Each row is a point. A path goes straight from each point to the next, and from the last back to the first. The post is the endless flat space through its rows: a point in 2 columns, a line in 3, a plane in 4, and so on, so that a path can go around it. How many times does the path go around the post? Going back the other way cancels.

Post, one row:
[[0.9 2.4]]
Path, 8 rows:
[[-0.5 -0.8]
 [-4.4  2.3]
 [-0.1  6.1]
 [ 3.7  6.8]
 [ 4.9  2.2]
 [ 3.8 -4.3]
 [ 0.8 -2.2]
 [ 3.5 -2.4]]
Times around: 1

Post (8 x 9):
[[-5.9  2.9 -3.4  3.1 -3.3  0.8  1.8  1.7 -0.2]
 [-0.6 -3.3 -4.3  3.2  3.4  0.5  2.9 -1.3  5.7]
 [-2.6 -5.7 -3.4  1.1  4.4 -5.2  2.8 -0.8 -0.8]
 [ 0.1  8.4  2.8  3.0 -0.4  5.6  4.3 -0.7 -0.8]
 [-2.3 -1.4 -1.3 -3.2 -3.0 -1.2  2.2 -1.6  4.5]
 [-0.3 -0.8  1.4 -2.9  5.0  0.5  0.9  5.5  6.2]
 [-2.1 10.0  2.8  6.4 -0.6 10.3 -3.4 -5.1  1.0]
 [-0.1 -3.3  0.3  2.6 -0.6 -4.1  1.6  2.0  3.6]]
Path, 18 rows:
[[-1.6  1.9  1.2  0.8 -0.8  6.3  2.0  1.8  0.3]
 [-3.4 -5.3 -6.2  1.0 -2.7 -3.0  1.7  6.7  6.8]
 [-4.0  0.5 -5.6 -1.6 -3.0 -6.4  2.8  2.6  0.8]
 [-3.8  4.8  2.6 -2.7 -5.1 -1.3  0.6 -2.5  0.9]
 [-6.5 -0.1  0.3  3.0  4.3  3.8  1.3 -4.9  0.6]
 [ 0.0  1.9  9.4  3.3 -2.8 -1.5 -1.0  0.9 -6.3]
 [-2.9 -1.3 -4.5  1.9 -2.2  0.3 -0.7 -2.1 -1.1]
 [ 2.1  2.6 -0.3 -2.9  0.0  1.5  3.5  0.9  2.8]
 [ 0.1  0.5  3.7  2.0  0.3  4.5 -7.8 -0.3 -0.5]
 [ 1.7  4.5 -3.4  8.6 -0.4 -1.4  2.3  7.2  2.0]
 [ 2.0  3.9  5.1  4.2  2.8 -0.2  1.3 -1.6  2.3]
 [-0.6 -0.7  5.8  0.6  3.7  0.0  1.5  5.1  4.4]
 [-3.6  2.0 -0.9  0.9 -0.3  3.3  2.7 -5.6 -2.3]
 [-3.5 -0.4 -4.2 -2.8  3.5  3.1 -0.1 -8.4 -2.6]
 [ 6.5  2.9  1.5  2.6  5.1  1.6 -1.0 -4.3  5.6]
 [-2.8 -4.6 -3.4  3.9  4.7 -4.3  0.9 -4.8  3.5]
 [-6.8 -0.1 -1.3  0.2  2.1  1.3  0.3  2.9  2.5]
 [-2.8  0.3  3.5  3.1 -0.4  4.9  1.1 -3.1  0.1]]
Times around: 3
